Each row of a before or after table is a point. One or more steps were done to the points. Then noise was added and the rows were shuffled. The steps act on how far a point lies along the listed directions, d1 being the first. Write out the steps. A step turns or swaps two directions, mirrors them in a line or flattens them onto one, adds a multiple of one to another, or multiplies one. Angles are multiples of 10 degrees, from the lower direction toward the higher: turns from -170 to 170, lines from 10 to 170 but not 90. Use the fewest steps. Two steps may share a direction if one is a turn and the other turns, adds or multiplies; they go together, in the order done. Otherwise the lowest direction goes first.
In the rows, 128 means zero.

Directions:
(1): [ 69 148 172]
(2): [124  57 154]
(3): [ 80 110  72]
Before (14 x 3):
[[134 134 117]
 [  7 121 128]
 [ 81  77 143]
 [126  69 139]
 [ 95  37 183]
 [147  77 150]
 [ 83 157 113]
 [125  66 171]
 [127 134 150]
 [ 62 130 130]
 [117 123 147]
 [ 44 111  98]
 [143 124 161]
 [ 92 102 131]]
After (14 x 3):
[[142 172  51]
 [ 96  71  89]
 [127  91 137]
 [ 86  90 115]
 [125 125  85]
 [167 160 105]
 [126 138 141]
 [161 142  74]
 [ 88 105  91]
 [ 90  63  47]
 [180 157  21]
 [132 112 116]
 [115 116  57]
 [141 108 127]]
Steps: multiply d1 by -1; turn d2 and d3 by 70 degrees

Directions:
(1): [ 70 122  99 131 103  69  77 195]
(2): [100 115 123  44 211 122 143 141]
(3): [ 94 214  99 175 182 148 111 117]
Before (13 x 8):
[[117 107 120 159  84  89  90 138]
 [170 109 147 126  82 145 122 113]
 [138  83 132 122  82  83 126 141]
 [146 138 110 114 169 150 137 109]
 [140 141 151 140 131 127 124  97]
 [106  54 121  53 105  73 113 183]
 [162  61 159 171   7 130  97 157]
 [131 144 131 142 166 157 138 106]
 [167 107 154  81 154 165 183  87]
 [157 100 131 106 100 126 113 116]
 [108 124 108  90 169  97 147 144]
 [120 203 135 158 208 212 171  69]
 [ 97  64 116 110  78  61  86 176]]
After (13 x 8):
[[195  87 183 162  53 186 182  74]
 [155 106 146 148 112 149 141 106]
 [ 77 104 126  30 227 134 115 175]
 [ 91 145 106 108 180  96 121 139]
 [ 60 196  75 158 170 109  79 163]
 [127 147 112 104 163 136 110 112]
 [143 120 157 117 134 122 127 103]
 [133 136 132  78 172 149 129 118]
 [ 53 145  85 120 167  78  75 170]
 [ 96  99 116  97 148  85 103 147]
 [124 160 105 181 109 108 128 128]
 [152 174 135 150 159 184 164  74]
 [167 130 116 154 113 151 132 104]]
Steps: turn d2 and d3 by 140 degrees

Directions:
(1): [ 79 158 135  95 106 127 116 142   7 133 180 152]
(2): [100 148  81 156  56 140 192 218 136 121 105 104]
(3): [141  97 170 129  39 131 197  53 137 118 161 155]
(4): [ 90  40 116 167 102 190  62 144 128  98 124 173]
(5): [104 105  69 202 120  44 107  94 123 144 177  88]
(6): [ 44 176 113 131 160 167 148 110 195 159 183 168]
Before (8 x 12):
[[171 113 149  96 142  96  62  72   7 135 182 132]
 [ 68 131 127 151  71 178 119 193  81 110 109 132]
 [153 143 186  90 107 157 174 110  80 118 157 168]
 [193  80 147 145 124 136 160 101 245 140 115 123]
 [195 190 132  68 147 127 151 152 160 164  68 129]
 [109  79 121 123 175 207  30 121 154 123 116 177]
 [229  54 192 121 114  84  54  92  59  93 100  92]
 [151  77 119 154  57 122 121  78 136 118 152 136]]
After (8 x 12):
[[180 113 117 159 199 103  96 130 161 127 115 101]
 [ 98 137  87 140 122  81  97 181  35 161 193 109]
 [141 134  82 151  85  63 133  88 135 173 154 125]
 [ 97  99 118 137 122 141  89  53 130 146 185 161]
 [128 116 131 176  96 153 145 143 201 114  73 104]
 [223  68 203 105  97  93  71  95  35  93 111  98]
 [236  97 196  73 169 160  82  65 121 117 105 148]
 [157 135 112  99 136 145  73 178  82 122 104 123]]
Steps: turn d1 and d5 by -150 degrees; turn d1 and d2 by 20 degrees; mirror d3 and d6 in the line at 100 degrees; multiply d4 by 0.4

Directions:
(1): [158 108 133 155  74 189 114 138  70 124 177 141 147 169 131 143 141 133
 135 216]
(2): [180  97  80 118 186 106 123 164  78 153 146 120  87  74 148  72 113 100
 138 161]
(3): [128 121  92 109 154 200  86 156 180 103 178 156  73 110 115 170 119 143
  76 111]
(4): [124 100 101 148 157 166 153 101 120 105 123 102 149 128   7 124  98  91
 160 122]
(5): [148 107 189 171 154 167 122 129  76 151 127 146 112 124 143 135  75 186
 162  57]
(6): [120 101 165  34 185 153 173 100 134 164 110 173 128 147 118 134 141 159
 137 175]
Before (14 x 20):
[[128 157 142  94 116  98 137 104 140 151 116 133 141 133 150 114 152 125
  130 153]
 [125 127 109 143 102 136 103 145 138 118 143 131 130 118 153 129 147 124
  113 149]
 [130 132 129 137 105 147 113 140 128 120 130 135 135 143 159 138 137 130
  116 133]
 [123 122 132 127 129 135 107 137 124 124 143 143 124 119 151 124 128 138
  111 115]
 [152 134 123 135 109 137 122 131 103 126 132 137 109 124 157 130 134 141
  129 151]
 [ 99 143 112 103 118 126 132 121 178  96 123 128 123 138 126 156 164 131
   93 128]
 [138 144 150 141 107  98 120 130 106 139 133 129 123 109 169 127 122 133
  127 123]
 [115 106  70 112 153 147 146 102 137 113 140 110 136 122   7 141 111  76
  136 155]
 [120 132 131 112 132 135 118 133 139 134 127 152 106 128 133 124 126 148
  114 134]
 [130 142 110 142  91 134 113 148 104 138 172 130 126 130 166 138 150 141
  117 164]
 [150 126 119 136  80 157 105 160 106 128 180 129 127 130 157 135 135 146
  106 182]
 [116 140 112 126 113  78 127 139 120 134 120 102 135 115 162 110 141 115
  116 131]
 [111  94  83 146 154 151 131 127 144 109 147 104 125 116  48 134 117  95
  137 117]
 [ 97 173 157 149  86 122 136 112 137 137 108 121 145 151 138 138 142 129
  137 113]]
After (14 x 20):
[[148 112 177 198  85 211 106 140  77 124 173 131 137 142 118 159  82 189
  142  99]
 [160 106  47 100 169  97 118 156 103 147 160 118  85  77 122  99 120  80
  119 180]
 [140 129 153 162 106 171 130 112  98 119 123 137 125 140 119 150 110 161
  147 112]
 [132 127 147 156 106 162 110 138 116 121 128 137 135 146 152 145 120 143
  128 108]
 [121 125 126 171  98 157 103 135 131 110 139 128 138 126 129 141 128 136
  125 118]
 [141  99  58 141 159 105 106 169 123 127 164 106  89  81 129 101 128  91
  119 140]
 [115 154 148  79 118 111 151  88 153 146 111 136 152 146 121 124 156 124
  133 161]
 [121 131 153 184  92 181 119 127  89 131 163 130 140 148 123 163 111 172
  146 104]
 [115 139 163 143 104 125 136 100 122 126 123 127 147 133 114 149 117 132
  136 114]
 [109 152  89 103 109  99 117 139 180  96 131 118 113 123 157 141 176 115
   80 145]
 [111 138 127 127 121 138 118 127 147 121 127 144 115 133 112 127 125 139
  115 126]
 [ 90 142 115 114 105  97 146 109 148 117 109 100 162 139 104 129 149 105
  118 137]
 [114 126 135 144 116 146 108 126 130 111 140 133 135 127 122 135 122 136
  115 102]
 [111 167 155 121 103 107 136 125 129 158 111 134 127 138 178 121 150 135
  131 136]]
Steps: add 1.5 times d1 to d5; swap d2 and d4; add -0.7 times d3 to d6

Directions:
(1): [176 198 172 123 167 172 187  55 169 136 126 100  79  92  46 128 141 216
 103 212  65  94 119 149 138 125  92  92 129 176 137 155]
(2): [148  85 121 126 159 127  75  95 142  89 161 164 190 110  85 185 187 151
  97 149 190 122 171  67 220 169  75  53  85  53 119 125]
(3): [116 195  47 103 195  95  49  97 156 167 178 178  63 120 162 163 100  91
 127  78  71  90 160 130 189  97 121 125 136 156 211 121]
Before (11 x 32):
[[124 131 100 136 149 123  81 114 129 110 150 148 141 130 131 139 136 121
  133 111 136 129 147 105 164 143 127 130 119 121 134 127]
 [157 187 145 109 173 167 157  63 170 149 137 113  76 101  68 132 137 200
  102 196  58  88 138 129 148 127 102  91 131 170 151 146]
 [140 121 134 132 136 134 128 118 122 124 141 120 127 124 110 117 127 130
  119 135 116 116 113 120 122 137 120 120 123 132 123 126]
 [148 138 133 120 132 140 172 121 128 145 124 107 100 120 109 115  99 132
  150 161 105 129 119 154 122 119 124 143 139 136 125 140]
 [154 185 119 120 174 146 124  79 158 134 142 124  99 100  79 129 132 152
  117 151  75  92 138 138 161 127 101 104 123 165 147 143]
 [117 121 114 125 120 106 105 135 131 120 126 125 114 133 150 132 129  98
  136  92 137 133 128 116 117 140 131 142 122 119 135 127]
 [114 137 113 126 128 123 108 139 125 130 133 130 129 131 154 125 114  95
  150 111 129 121 142 132 130 116 129 147 128 135 141 132]
 [102 125  96 119 117 107 131 152 113 138 124 131 120 153 155 110  96  99
  133  96 124 130 133 145  87 115 163 161 134 145 125 116]
 [126 128 126 121 148 127 128 142 130 120 132 133 117 132 136 138 126 132
  143 121 110 122 119 125 122 123 141 138 126 137 143 125]
 [128 145 118 121 115 125 148 129 134 132 131 110 120 128 128 118 124 119
  129 136  96 135 122 160 106 120 136 141 139 150 120 126]
 [127 222  85 108 167 105 109  79 160 168 156 159  45 118 141 156  96 125
  127 106  58  84 124 151 159  94 127 137 143 182 197 124]]
After (11 x 32):
[[172 193 158 124 163 168 173  73 162 135 121  93  95  93  49 112 135 187
  114 187  65  94 121 152 131 129  99 106 131 185 130 153]
 [116 134 119 144 119 126 120 141 115 120 126 124 127 142 150 108 116 112
  152 109 122 148 118 134 113 129 159 169 139 148 122 127]
 [140 128 134 130 141 136 131 116 126 130 140 117 121 121 107 114 123 133
  122 139 106 116 111 129 120 138 121 123 128 138 130 128]
 [108  84  86 122 119  98  94 147 110 107 142 153 172 148 138 143 131 102
  119  99 179 135 156 101 141 143 137 118 107  85 111 107]
 [182 212 182 113 174 196 207  35 186 147 121  86  58  90  24 118 141 249
   95 244  34  80 124 141 135 128  87  79 135 196 140 157]
 [115 113 124 133 120 126 102 148 119 115 133 133 157 135 148 127 129  97
  146 113 154 124 148 118 138 126 126 136 121 112 127 131]
 [163 132 133 116 154 145 152  95 139 130 140 120 119 104  81 140 121 153
  136 177 121 120 135 132 164 133  99 104 121 113 127 142]
 [115  98 112 128 114 100  96 146 124 113 124 126 128 137 158 132 134  88
  140  84 159 137 129 110 115 148 135 143 119 105 128 125]
 [154 165 153 123 136 136 154  68 150 118 134 134 118 111  79 157 150 180
  104 173 122 106 118 120 157 138 102  94 113 127 130 132]
 [129 117 129 122 150 128 128 143 128 111 134 133 129 133 127 145 142 138
  138 132 122 125 122 117 132 132 133 127 116 125 138 128]
 [140 129 116 119 133 131 124 111 144 114 145 125 148 119 105 144 152 132
  116 152 122 129 142 136 150 138 108 103 117 116 114 124]]
Steps: multiply d1 by 1.6; multiply d2 by -1; multiply d3 by 0
